Each row of a before or after table is a point. The points were changed in one or more steps. Then noise was added and the rows were shuffled. The steps act on how far a point lies along the listed directions, d1 being the first. Write out the steps. A step turns or swaps two directions, mirrors them in a line or flattens them onto one, adds a multiple of one to another, or multiplies one. Angles are multiples of 10 degrees, from the lower direction toward the higher: turns from -170 to 170, lines from 10 to 170 but not 90. Use the fewest steps. Two steps may share a direction if one is a turn and the other turns, adds or multiplies; they go together, in the order done. Otherwise the lowest direction goes first.
(in the rows, 128 means zero)

Directions:
(1): [86 96]
(2): [ 96 170]
Before (11 x 2):
[[122 117]
 [118  94]
 [139  96]
 [133 123]
 [161 111]
 [133  98]
 [142 105]
 [129 130]
 [168 115]
 [133 169]
 [132 110]]
After, 11 rows:
[[115 103]
 [141  88]
 [147  56]
 [129 131]
 [130 220]
 [217  89]
 [139 114]
 [157  54]
 [202  79]
 [162  70]
 [115  50]]
Steps: multiply d1 by 2; multiply d2 by 2.5

Directions:
(1): [145  73 180 168 100 130]
(2): [ 73 143 104 181  99 159]
(3): [109 108 150 106 171 198]
(4): [109  59  75 110 126 116]
(5): [154 133 119  88  61 168]
Before, 10 rows:
[[104 164  69 153  68 147]
 [123 140 110 109 171 108]
 [128  65 154 114 149 112]
 [ 90 129  85 147 132 159]
 [152  26 134  85  54 115]
 [160  95 151 167 164  71]
 [170  40 190 134 132 129]
 [136 127 145 126 187 117]
 [108  66  71  71 149  69]
 [120 114 120 154 173 123]]
After, 10 rows:
[[106  88  88 111 134  57]
 [158 114 134  59 132 206]
 [108 111 115 127 159 175]
 [ 99 108 119 159 121  83]
 [112 137 114 149 157  89]
 [109 119 121 175 188 107]
 [129 108 121 176  90  95]
 [142 112 136 178 193  50]
 [152  81 106  72  19 125]
 [105 141 121 184 162  81]]
Steps: multiply d1 by 0.4; swap d2 and d3; multiply d4 by 0.7; multiply d5 by 1.6

Directions:
(1): [140 127 140  82 100 116 188 175  54 102 132]
(2): [ 69 146 203 102 125 152  93 167 128 165 154]
(3): [161 169 185 104 183 141 143  86 141  72 143]
Before (8 x 11):
[[117  91  79 132 102 122 151 161 105 156 112]
 [110 146 180 101 134 161  93 168 146 158 154]
 [160 138 116 174 153 141 113  60 196  88 121]
 [125 139 109 162 168 123  83  56 187 136 121]
 [ 82 135 170 145 117 145  65 147 176 188 114]
 [ 41 138 175 142 110 142 108 182 119 216 147]
 [169 157 109 165 177 146  93  37 184 119 148]
 [168  76  16 166  90  93 153 131 136  83  93]]
After:
[[ 53 141 164 164 133 146  88 145 161 211 144]
 [116 101 102 119 108 127 151 159 105 151 119]
 [176 127  89 170 136 128 144  70 169  74 112]
 [166  84  44 133  84  92 179 156 102  67 101]
 [104 131 144 164 131 140  62 115 199 175 105]
 [188 143  77 165 162 132 123  43 159 105 137]
 [149 132  78 164 162 111 110  53 171 119 110]
 [115 143 165 119 143 163  77 148 172 161 149]]
Steps: turn d1 and d2 by 30 degrees; multiply d3 by 0.7

Directions:
(1): [166 109 105 145 175 176 114  91 174  86 102  76  68 116]
(2): [ 88  75 144 115 188 144 167  64  91 122 180 121 163 122]
Before, 8 rows:
[[121 165 125 115  52  90  99 208 143 159 113 172 131 142]
 [149 104 113 145 133 139 123 129 150  98 121 104  81 128]
 [103 153 158 121  63  47 149 190  97 183 147 175 187 153]
 [166 185 116 169  85 121 107 156 168 133  82 130 111 126]
 [ 97 195 134 124  39  85 127 204 101 179  90 192 162 153]
 [133  56 129 115 228 162 187  32 110  99 166  66 116 109]
 [197 148 105 169 106 145  95 157 166  95 101 114  60 139]
 [117 117 118 125 142 159 132 101 135 152 141 115 118 143]]
After (8 x 14):
[[152 125 113 147 103 123 115 160 151 108 112 120  84 132]
 [193  94 102 137 200 176 142  69 171  79 103  40  48 108]
 [ 77 133 145 100  81  84 133 176 101 169 159 188 177 144]
 [ 50 145 153 108  91  92 166 147  54 178 147 194 208 149]
 [133 189 136 154  67  93 122 167 131 160 110 160 156 131]
 [178 170 120 158  60 108  99 197 139 127 110 154 100 150]
 [ 71  99 166 114 130  71 185 122  73 170 192 158 208 146]
 [130 125 115 130 135 161 124 108 148 150 129 113 106 142]]
Steps: turn d1 and d2 by -50 degrees
